Rows are points. Two turns around zero, p and q, are shown by what they do to some points. Write where each new point lands after one turn and then the other. Backwards means that the second turn is done in reverse. Each puzzle has new turns, and all numbers are rounded.

Turn p:
.15	-.10	-.46 => .38	-.13	-.28
.37	-.39	.20 => .32	-.08	.47
.12	.46	.25 => -.18	.51	.03
-.64	.04	.01 => -.53	-.29	-.21
Turn q:
.75	.41	.10 => .66	.54	-.10
.06	-.38	-.33 => -.15	-.16	-.45
.25	-.10	.44 => .46	-.19	.12
-.03	.20	-.06 => -.06	.19	.08
-.56	-.06	-.20 => -.57	-.14	.12
-.47	-.06	.05 => -.35	-.22	.24
Where do these land?
p, then q: -.15	.12	.41 => -.15	-.10	.42
p, then q: -.20	-.30	-.62 => -.07	-.18	-.69
q, then p backwards: .17	.45	.34 => .54	-.05	.22
p, then q: .02	.21	.26 => -.07	.11	.31
p, then q backwards: .16	-.48	-.38 => .26	-.37	.44

Turn p:
.25	-.44	-.32	.10 => .43	-.36	-.19	.14
-.01	.24	-.11	.26 => .05	.29	-.03	.23
-.49	.05	.42	-.16 => -.62	-.07	.22	-.08
.19	.55	.55	.22 => -.04	.57	.60	-.08
.06	-.40	-.55	-.43 => .19	-.43	-.62	-.22
Turn q:
.09	-.17	-.54	.64 => -.26	.11	-.68	.44
.17	-.75	.03	-.27 => .18	-.72	-.26	-.22
-.35	-.02	.17	-.45 => -.16	-.24	.45	-.27
.31	.25	-.39	.24 => -.04	.44	-.42	.01
-.14	.29	.45	-.21 => .17	.10	.55	-.06
-.07	.41	.28	.05 => .11	.32	.36	.10
Where do these land?
p, then q: -.36	-.08	.63	.33 => .12	-.25	.52	.55
p, then q: .36	.01	.53	.39 => .65	.04	.32	.18
q, then p backwards: -.35	.04	-.18	-.61 => -.14	-.01	.52	-.49
p, then q: .31	-.41	-.16	-.18 => .20	-.28	-.37	-.26
q, then p: -.01	.25	-.66	.28 => -.34	.39	-.49	.27
p, then q: -.26	.21	-.48	-.12 => -.49	.25	-.23	-.05
q, then p: .30	-.02	.33	-.09 => .36	.01	.14	-.24
